Each row of a before or after table is a point. One or more steps were done to the points. Then noise was added and the rows were shuffled. The steps act on columns, c1 being the first. Name the steps. A step turns or swaps two columns, mirrors them in a line or flattens them onto one, adds a multiple of one to another, or multiplies or shifts one. Angles are multiples of 10 degrees, from the lower column toward the higher: turns from -170 to 170, lines from 10 to 170 but not 90. Use the fewest steps. Two steps may share a column if one is a turn and the other turns, adds or multiplies; they go together, in the order done. Otherwise the lowest column goes first.

Before:
0.01, 0.15, -0.46
-0.12, 0.06, 0.85
-0.01, 0.35, -0.25
0.07, -0.30, -0.27
0.07, 0.48, 0.78
-0.04, 0.21, -0.36
0.26, 0.21, 0.06
-0.08, -0.02, -0.57
0.06, -0.15, 0.13
0.14, -0.28, -0.42
0.33, 0.46, -0.04
0.30, -0.23, 0.34
0.05, -0.32, -0.28
-0.05, -0.40, -0.34
After, 14 rows:
0.32, -0.39, -0.19
0.20, -0.10, -0.18
0.13, 0.13, 0.42
0.31, 0.03, 0.50
0.08, -0.37, 0.22
0.09, -0.25, 0.55
-0.17, -0.02, -0.89
0.04, -0.40, 0.03
0.01, 0.22, -0.03
-0.37, 0.34, -0.76
0.13, -0.38, 0.32
0.16, 0.14, 0.40
0.07, 0.17, 0.49
0.18, 0.36, -0.16
Steps: add -0.3 times c3 to c1; turn c2 and c3 by -150 degrees

Before:
-0.02, -0.22, 0.06, 0.24, -0.49, 0.67, 0.55, 0.11
0.46, -0.34, -0.17, 0.43, -0.11, 0.48, -0.34, -0.45
-0.16, 0.05, 0.46, 0.24, 0.25, -0.02, 0.11, 0.07
-0.12, -0.13, 0.37, -0.43, -0.36, -0.29, 0.23, 0.44
-0.22, -0.09, 0.13, -0.23, 0.33, -0.13, 0.14, -0.24
-0.06, 0.62, -0.21, 0.12, -0.32, 0.58, -0.01, 0.40
0.47, -0.25, 0.20, -0.02, -0.14, 0.02, 0.45, 0.08
-0.20, -0.09, 0.16, -0.39, -0.27, 0.64, -0.15, 0.39
0.13, -0.18, 0.41, -0.25, -0.22, 0.23, 0.10, -0.53
0.50, -0.07, -0.31, 0.30, -0.39, -0.07, -0.43, -0.38
0.14, -0.18, 0.20, 0.15, 0.43, 0.45, -0.39, 0.25
After (11 x 8):
-0.01, 0.52, 0.65, 0.24, -0.62, -0.29, 0.26, 0.10
0.14, 0.28, 0.07, -0.25, -0.24, -0.04, 0.07, -0.54
-0.20, 0.39, -0.45, -0.38, -0.43, -0.40, 0.08, 0.39
0.50, 0.04, -0.10, 0.29, -0.33, 0.23, -0.45, -0.38
-0.06, -0.25, -0.03, 0.13, -0.58, -0.67, 0.00, 0.40
0.48, 0.22, 0.38, -0.03, -0.10, 0.15, 0.31, 0.09
0.45, 0.53, 0.25, 0.43, -0.20, -0.19, -0.53, -0.45
0.15, 0.38, 0.17, 0.14, 0.30, -0.42, -0.55, 0.26
-0.12, -0.03, -0.12, -0.43, -0.23, 0.42, 0.34, 0.44
-0.15, -0.06, 0.77, 0.25, 0.23, -0.09, -0.33, 0.06
-0.23, 0.02, -0.12, -0.23, 0.36, 0.05, 0.24, -0.24
Steps: turn c2 and c6 by -150 degrees; turn c5 and c6 by -20 degrees; add 1.5 times c4 to c3; turn c3 and c7 by -30 degrees

Before (14 x 11):
-0.33, -0.15, 0.16, -0.31, 0.24, 0.44, -0.18, 0.18, 0.39, -0.09, 0.19
-0.07, 0.13, 0.53, 0.32, 0.61, -0.17, -0.07, -0.01, -0.58, -0.22, 0.34
-0.21, -0.07, 0.58, -0.42, -0.18, -0.59, 0.10, 0.13, 0.31, -0.42, -0.15
0.10, 0.17, 0.33, 0.11, 0.56, -0.46, -0.17, 0.25, -0.13, 0.29, 0.38
-0.58, -0.56, -0.03, -0.32, 0.08, 0.01, 0.12, -0.38, 0.69, 0.12, 0.07
-0.33, -0.42, 0.03, -0.64, -0.08, -0.10, 0.27, 0.19, 0.13, -0.12, 0.18
0.27, 0.08, 0.14, -0.46, 0.09, -0.42, 0.26, -0.08, 0.19, -0.44, -0.16
-0.14, 0.07, 0.17, -0.64, -0.11, -0.38, -0.19, -0.06, 0.14, -0.23, -0.42
-0.62, 0.14, -0.13, -0.08, 0.16, 0.01, -0.06, 0.13, 0.30, -0.26, 0.49
-0.61, -0.34, -0.31, -0.10, -0.19, 0.20, 0.08, -0.08, 0.27, 0.17, 0.09
0.43, 0.22, 0.61, 0.42, 0.13, -0.27, -0.27, 0.14, -0.33, -0.06, 0.47
-0.42, 0.25, 0.34, -0.03, 0.28, 0.21, -0.16, -0.12, -0.21, 0.29, 0.76
0.03, 0.10, 0.49, 0.22, 0.43, -0.41, -0.27, 0.36, -0.45, -0.16, 0.17
-0.40, 0.16, 0.27, 0.12, 0.23, 0.18, 0.29, 0.15, 0.11, 0.27, 0.16
After (14 x 11):
-0.41, 0.20, -0.02, 0.33, 0.39, 0.14, 0.25, 0.28, 0.13, 0.27, 0.12
-0.41, 0.22, -0.34, 0.15, 0.44, 0.24, -0.07, -0.24, -0.16, 0.30, 0.80
0.04, 0.12, -0.59, 0.14, 0.69, -0.39, 0.02, 0.58, -0.42, -0.15, 0.18
0.11, 0.17, -0.40, 0.11, 0.92, -0.41, -0.05, 0.41, -0.15, 0.30, 0.42
-0.58, -0.37, 0.26, -0.18, -0.31, 0.21, -0.03, -0.13, 0.29, 0.21, 0.10
-0.04, 0.12, -0.49, 0.30, 0.97, -0.20, 0.31, -0.06, -0.57, -0.23, 0.32
-0.18, -0.11, -0.22, 0.65, -0.31, -0.60, -0.27, 0.20, 0.31, -0.42, -0.13
-0.64, 0.11, 0.11, -0.10, 0.21, 0.07, -0.11, 0.20, 0.33, -0.19, 0.45
-0.51, -0.56, 0.23, 0.18, 0.14, 0.02, -0.22, -0.56, 0.71, 0.13, 0.08
0.29, 0.05, 0.23, 0.43, 0.20, -0.41, -0.27, -0.16, 0.17, -0.42, -0.13
-0.14, 0.07, 0.03, 0.22, -0.18, -0.38, -0.68, -0.11, 0.17, -0.29, -0.44
-0.38, -0.15, -0.07, 0.15, 0.36, 0.47, -0.34, 0.29, 0.35, -0.06, 0.17
-0.26, -0.41, 0.38, 0.37, -0.14, -0.06, -0.38, 0.25, 0.12, -0.10, 0.18
0.41, 0.22, -0.74, 0.14, 0.21, -0.27, 0.23, 0.27, -0.35, -0.07, 0.44
Steps: turn c4 and c7 by 60 degrees; turn c3 and c4 by 130 degrees; multiply c5 by 1.6; multiply c8 by 1.6

Before, 9 rows:
0.36, 0.39, -0.14, -0.11, -0.46, -0.02, -0.18, 0.11, 0.27, -0.51, 0.31, -0.72, -0.37, -0.46, -0.39, -0.45, -0.16, 0.35
-0.13, -0.30, -0.09, -0.23, 0.26, 0.26, 0.07, 0.18, 0.13, -0.18, -0.11, -0.06, 0.37, -0.16, 0.20, 0.31, 0.32, 0.25
-0.56, 0.07, -0.27, -0.03, 0.14, 0.54, 0.21, 0.00, 0.32, -0.10, -0.04, 0.11, -0.47, -0.07, -0.04, -0.20, 0.39, 0.50
0.12, 0.28, -0.04, -0.33, -0.42, -0.21, 0.07, 0.44, 0.52, -0.61, 0.02, -0.62, -0.77, -0.30, -0.62, -0.71, 0.30, 0.06
-0.25, -0.34, 0.18, -0.18, 0.25, 0.54, 0.00, 0.34, -0.04, 0.25, -0.03, 0.04, 0.08, 0.39, 0.26, 0.07, -0.06, 0.40
0.07, 0.06, 0.26, -0.48, -0.87, -0.14, -0.25, -0.09, 0.18, -0.13, 0.02, -0.03, 0.10, 0.16, -0.09, 0.12, -0.27, -0.49
-0.25, -0.24, 0.16, -0.44, -0.36, 0.19, 0.09, 0.02, -0.29, -0.68, 0.16, -0.05, -0.13, 0.09, -0.09, 0.30, 0.09, -0.13
-0.16, 0.09, 0.37, 0.09, -0.08, 0.13, 0.39, 0.03, -0.46, -0.20, -0.12, 0.13, -0.03, -0.08, 0.31, 0.25, 0.33, -0.05
0.07, -0.42, -0.34, -0.04, 0.23, 0.43, 0.12, -0.09, 0.13, 0.23, -0.38, -0.05, 0.05, 0.70, 0.36, 0.24, 0.05, 0.58
After, 9 rows:
0.37, -0.48, -0.15, -0.12, -0.45, -0.01, -0.19, 0.10, 0.26, -0.49, 0.31, -0.68, 0.43, -0.46, -0.98, -0.18, -0.43, -0.19
-0.14, 0.20, -0.08, -0.23, 0.24, 0.25, 0.07, 0.18, 0.13, -0.19, -0.12, 0.29, 0.22, -0.14, 0.65, -0.03, 0.43, -0.36
0.12, -0.28, -0.04, -0.32, -0.42, -0.21, 0.06, 0.44, 0.52, -0.62, 0.01, -0.97, 0.14, -0.30, -1.03, -0.68, -0.36, 0.05
0.07, 0.20, -0.35, -0.04, 0.22, 0.44, 0.12, -0.08, 0.14, 0.24, -0.41, 0.03, 0.06, 0.71, 0.98, 0.12, 0.21, -0.71
-0.16, -0.07, 0.37, 0.08, -0.09, 0.14, 0.37, 0.01, -0.45, -0.20, -0.11, 0.05, -0.11, -0.10, 0.18, -0.08, 0.41, 0.09
-0.25, 0.20, 0.18, -0.18, 0.24, 0.52, 0.00, 0.34, -0.04, 0.23, -0.03, 0.08, 0.00, 0.37, 0.78, 0.10, 0.02, -0.49
-0.23, 0.29, 0.17, -0.46, -0.37, 0.19, 0.10, 0.02, -0.28, -0.67, 0.15, -0.14, -0.01, 0.09, 0.27, 0.12, 0.28, 0.05
0.07, 0.10, 0.25, -0.47, -0.87, -0.13, -0.25, -0.11, 0.17, -0.13, 0.02, 0.06, 0.07, 0.16, -0.18, 0.29, -0.09, 0.50
-0.56, -0.22, -0.27, -0.04, 0.14, 0.55, 0.22, 0.00, 0.34, -0.11, -0.05, -0.36, -0.33, -0.07, -0.14, -0.43, 0.09, -0.44
Steps: add -1.5 times c2 to c15; turn c2 and c18 by 160 degrees; turn c12 and c13 by -60 degrees; turn c16 and c17 by 50 degrees

Before:
-0.18, 0.63, 0.52, -0.62, -0.56, 0.53, 0.39, -0.38, 0.15, 0.26, -0.19, 0.19, -0.22, 0.10, 0.21, -0.62, -0.06, -0.42, -0.18, 0.59, -0.60, -0.11, -0.24, 0.33
-0.57, -0.21, -0.60, -0.01, -0.05, -0.27, -0.18, 0.37, -0.22, -0.07, 0.32, -0.06, -0.20, -0.28, -0.36, -0.21, 0.18, -0.23, -0.30, -0.17, -0.08, -0.64, 0.56, -0.04
-0.01, -0.11, -0.17, 0.70, -0.32, -0.03, 0.18, 0.03, 0.14, 0.32, 0.55, 0.14, 0.14, -0.01, -0.16, 0.06, -0.03, -0.47, -0.28, 0.07, -0.02, -0.20, -0.13, 0.55
-0.20, -0.47, 0.17, 0.14, 0.08, -0.46, -0.19, 0.66, -0.40, -0.28, 0.27, 0.13, 0.07, -0.20, -0.07, 0.09, 0.14, 0.21, -0.39, 0.27, 0.19, -0.09, 0.56, -0.26
-0.23, -0.09, 0.10, 0.11, -0.13, -0.47, 0.22, 0.46, -0.41, -0.35, 0.20, 0.37, 0.12, -0.26, -0.50, -0.34, -0.01, -0.10, -0.52, -0.22, 0.17, -0.47, 0.22, 0.06
-0.27, 0.55, 0.42, -0.11, -0.15, 0.03, 0.24, -0.18, -0.03, -0.14, -0.09, -0.57, -0.02, 0.50, 0.08, -0.73, -0.68, 0.27, 0.56, 0.16, -0.29, 0.48, -0.36, -0.42
-0.27, 0.50, 0.43, -0.09, -0.34, 0.33, 0.95, -0.30, 0.19, 0.27, -0.36, -0.07, -0.42, 0.22, 0.60, -0.47, -0.42, 0.02, -0.05, 0.23, -0.65, -0.15, -0.31, -0.14
0.41, -0.11, -0.26, 0.13, -0.35, 0.18, 0.31, -0.21, 0.07, 0.16, 0.16, -0.05, 0.17, -0.16, -0.19, 0.35, -0.06, -0.34, -0.14, -0.46, -0.18, 0.00, 0.03, 0.29
-0.52, -0.22, 0.01, 0.30, -0.21, -0.01, 0.12, 0.43, 0.06, -0.32, 0.07, 0.06, 0.15, -0.10, -0.39, -0.22, 0.59, 0.11, -0.34, -0.16, -0.08, -0.15, 0.25, -0.41
-0.18, 0.20, -0.23, 0.25, 0.41, -0.09, 0.15, 0.07, -0.65, -0.29, -0.38, -0.26, -0.17, 0.52, -0.29, -0.61, -0.21, 0.40, 0.11, 0.30, 0.08, 0.52, -0.09, -0.58
-0.22, 0.00, -0.06, 0.08, 0.15, -0.18, 0.10, 0.73, 0.16, 0.14, -0.03, 0.15, 0.09, -0.35, -0.48, -0.31, 0.00, -0.17, -0.39, 0.05, -0.33, -0.24, 0.47, 0.12
After (11 x 24):
-0.31, 0.11, -0.07, 0.09, -0.45, -0.25, 0.09, 0.70, -0.43, 0.13, -0.01, 0.12, 0.13, -0.33, -0.33, -0.34, -0.34, -0.17, 0.14, 0.04, 0.02, -0.33, 0.43, 0.11
-0.52, -0.26, -0.60, -0.01, -0.49, -0.26, -0.15, 0.34, -0.32, -0.07, 0.31, -0.11, -0.17, -0.28, -0.20, -0.16, -0.09, -0.19, -0.22, -0.14, 0.26, -0.60, 0.51, -0.04
-0.55, -0.22, 0.01, 0.31, -0.49, 0.04, 0.14, 0.33, -0.37, -0.38, 0.04, 0.08, 0.14, -0.05, 0.09, -0.27, -0.05, 0.15, 0.08, -0.22, 0.58, -0.17, 0.26, -0.46
-0.23, -0.43, 0.19, 0.21, 0.01, -0.30, -0.29, 0.68, -0.38, -0.37, 0.29, 0.15, 0.08, -0.21, -0.08, 0.08, 0.22, 0.22, -0.43, 0.30, 0.18, -0.02, 0.52, -0.24
-0.22, 0.21, -0.18, 0.20, 0.01, -0.12, 0.13, 0.14, 0.08, -0.29, -0.34, -0.26, -0.17, 0.54, -0.50, -0.61, 0.14, 0.39, -0.76, 0.37, -0.23, 0.44, -0.09, -0.56
0.42, -0.07, -0.28, 0.16, -0.42, 0.20, 0.33, -0.22, -0.17, 0.14, 0.15, -0.09, 0.16, -0.18, 0.15, 0.40, -0.18, -0.39, 0.08, -0.43, -0.04, 0.03, 0.02, 0.28
0.03, -0.14, -0.17, 0.65, -0.40, -0.02, 0.10, 0.10, -0.34, 0.27, 0.64, 0.16, 0.16, -0.07, 0.21, 0.12, -0.05, -0.48, 0.23, 0.06, -0.06, -0.26, -0.14, 0.59
-0.17, 0.62, 0.48, -0.65, -0.13, 0.40, 0.32, -0.42, -0.18, 0.31, -0.19, 0.20, -0.23, 0.10, 0.64, -0.64, -0.60, -0.46, 0.16, 0.60, -0.02, -0.16, -0.30, 0.32
-0.29, 0.42, 0.45, -0.11, 0.53, 0.20, 0.92, -0.25, -0.14, 0.29, -0.40, -0.06, -0.40, 0.22, 0.61, -0.54, -0.65, 0.04, 0.20, 0.29, -0.42, -0.16, -0.29, -0.14
-0.24, 0.57, 0.40, -0.18, -0.09, 0.00, 0.28, -0.18, 0.62, -0.12, 0.00, -0.53, 0.08, 0.51, 0.20, -0.72, -0.31, 0.32, 0.04, 0.15, -0.65, 0.44, -0.37, -0.45
-0.19, -0.01, 0.06, 0.13, -0.67, -0.30, 0.24, 0.51, -0.59, -0.39, 0.15, 0.36, 0.13, -0.23, -0.17, -0.40, 0.19, -0.10, -0.40, -0.22, -0.04, -0.47, 0.20, 0.06
Steps: turn c5 and c15 by -60 degrees; multiply c5 by 1.3; multiply c6 by 0.7; swap c9 and c19; swap c17 and c21
